Every row gives one point. To make a cloud, some directions were put in groups of two or more. Within a group, all points are equally far from the middle, so they leave a hole (a ring in 2 directions, a hollow ball in 3). The other directions are filled evenly. Then the cloud was stretched, turned, moved and blurred a little. How many holes are there, and how many directions does each take, smallest first?

Cloud, 21 rows:
[[-0.43 -0.61 -0.11]
 [-0.30 -0.13 -0.43]
 [ 0.11 -0.59 -0.06]
 [ 0.41 -0.12 -0.16]
 [ 0.40 -0.45 -0.04]
 [ 0.13 -0.17 -0.01]
 [ 0.38  0.41  0.20]
 [ 0.07 -0.30 -0.27]
 [ 0.42  0.17  0.22]
 [-0.17  0.04 -0.08]
 [ 0.06  0.43  0.22]
 [ 0.10 -0.13 -0.28]
 [ 0.33 -0.65 -0.06]
 [ 0.37 -0.03 -0.16]
 [ 0.34  0.34  0.42]
 [ 0.25  0.37  0.14]
 [-0.46 -0.11 -0.32]
 [-0.13 -0.40  0.06]
 [-0.52 -0.37 -0.08]
 [ 0.65  0.32  0.11]
 [-0.23  0.27 -0.27]]
Holes: 0

Cloud, 29 rows:
[[ 0.37  0.33  0.07  0.63]
 [ 0.54  0.45  0.17 -0.28]
 [-0.17  0.41  0.18  0.04]
 [-0.17  0.41  0.17  0.12]
 [ 0.19 -0.32  0.12  0.17]
 [ 0.13  0.35  0.31 -0.42]
 [-0.27 -0.11  0.22  0.30]
 [ 0.09 -0.07 -0.29  0.67]
 [ 0.06  0.03 -0.41  0.38]
 [ 0.00  0.28  0.41 -0.15]
 [ 0.42 -0.07 -0.22  0.46]
 [-0.17 -0.34  0.00  0.01]
 [ 0.00 -0.07 -0.25  0.69]
 [ 0.23  0.41 -0.32  0.09]
 [ 0.19 -0.30  0.04  0.05]
 [ 0.23 -0.30  0.08  0.16]
 [ 0.48  0.10 -0.04 -0.16]
 [ 0.59  0.60  0.00 -0.01]
 [ 0.41  0.09  0.02  0.70]
 [-0.12  0.48  0.11  0.14]
 [ 0.48  0.15  0.17  0.56]
 [ 0.25  0.06 -0.39  0.38]
 [-0.24 -0.31  0.14  0.25]
 [-0.08  0.40  0.08  0.39]
 [-0.19  0.27  0.13  0.36]
 [-0.33 -0.27 -0.08  0.35]
 [-0.14  0.42  0.14 -0.25]
 [ 0.50  0.40  0.38  0.00]
 [ 0.59  0.62  0.09  0.06]]
Holes: 2 (2, 2)

Cloud (51 x 6):
[[-0.63 -0.29 -0.79  0.08 -0.24 -0.16]
 [-0.56 -0.29  0.09 -0.11 -0.22  0.17]
 [-0.19  0.22 -0.39 -0.06 -0.48 -0.29]
 [-0.33  0.10 -0.17  0.23 -0.04  0.51]
 [-0.20 -0.03 -0.44  0.31  0.11  0.49]
 [ 0.25 -0.11 -0.34 -0.18  0.01 -0.02]
 [-0.79 -0.02 -0.52  0.38 -0.06 -0.15]
 [-0.01  0.48  0.04 -0.14  0.04 -0.35]
 [ 0.13 -0.09 -0.51  0.08 -0.36  0.24]
 [-0.13  0.24 -0.21 -0.09  0.35  0.34]
 [-0.41 -0.30 -0.01 -0.19  0.26 -0.03]
 [ 0.46  0.51 -0.15 -0.03  0.07  0.11]
 [-0.60  0.04  0.29 -0.08 -0.06  0.17]
 [-0.05 -0.53 -0.07  0.03  0.00  0.14]
 [-0.30  0.28 -0.35  0.47 -0.27  0.27]
 [-0.42 -0.22 -0.40  0.22 -0.36 -0.40]
 [-0.03  0.32 -0.42 -0.08 -0.50 -0.03]
 [-0.26  0.05 -0.03 -0.08 -0.10 -0.50]
 [-0.20 -0.23  0.01  0.38 -0.52  0.17]
 [-0.45  0.26  0.10 -0.46  0.17 -0.20]
 [-0.29 -0.03  0.19  0.35 -0.16  0.42]
 [-0.58 -0.32 -0.19 -0.20 -0.12 -0.40]
 [ 0.06  0.20  0.13  0.06 -0.46  0.09]
 [-0.33  0.65 -0.37  0.03 -0.14  0.03]
 [ 0.30 -0.27  0.30  0.36  0.04  0.11]
 [-0.92 -0.42 -0.03  0.26 -0.07 -0.04]
 [-0.33  0.10  0.28 -0.17  0.34 -0.01]
 [-0.47  0.50 -0.31  0.11 -0.40 -0.12]
 [-0.04  0.38  0.45 -0.07 -0.13  0.07]
 [-0.02 -0.31 -0.43  0.04  0.28  0.13]
 [-0.57  0.38 -0.05 -0.50 -0.12 -0.01]
 [-0.14  0.41  0.00  0.09 -0.47 -0.07]
 [-0.66  0.06 -0.05 -0.51 -0.06 -0.26]
 [-0.12 -0.13  0.02 -0.30 -0.07 -0.32]
 [-0.88  0.02  0.13 -0.03 -0.21  0.06]
 [-0.46  0.18 -0.49  0.38 -0.48  0.01]
 [ 0.09  0.08 -0.30  0.58 -0.31  0.18]
 [-0.24 -0.18 -0.57 -0.23  0.10 -0.16]
 [-0.08 -0.13 -0.81  0.21 -0.18  0.14]
 [-1.00 -0.03 -0.39 -0.21 -0.42 -0.32]
 [ 0.08  0.24 -0.04  0.19 -0.36 -0.21]
 [-0.13 -0.18  0.29 -0.21 -0.12 -0.18]
 [ 0.27  0.07 -0.38  0.46 -0.22  0.32]
 [-0.71 -0.50  0.03  0.48 -0.06 -0.04]
 [ 0.10 -0.48 -0.22  0.40  0.08 -0.02]
 [ 0.32  0.25  0.27  0.33 -0.05 -0.03]
 [ 0.46  0.42 -0.16 -0.09  0.00  0.19]
 [-0.56 -0.36 -0.21  0.49 -0.16  0.38]
 [ 0.02  0.18  0.33 -0.25  0.15 -0.23]
 [-0.18  0.35  0.00  0.21 -0.48  0.07]
 [-0.21  0.12 -0.67 -0.37 -0.25 -0.06]]
Holes: 1 (6)
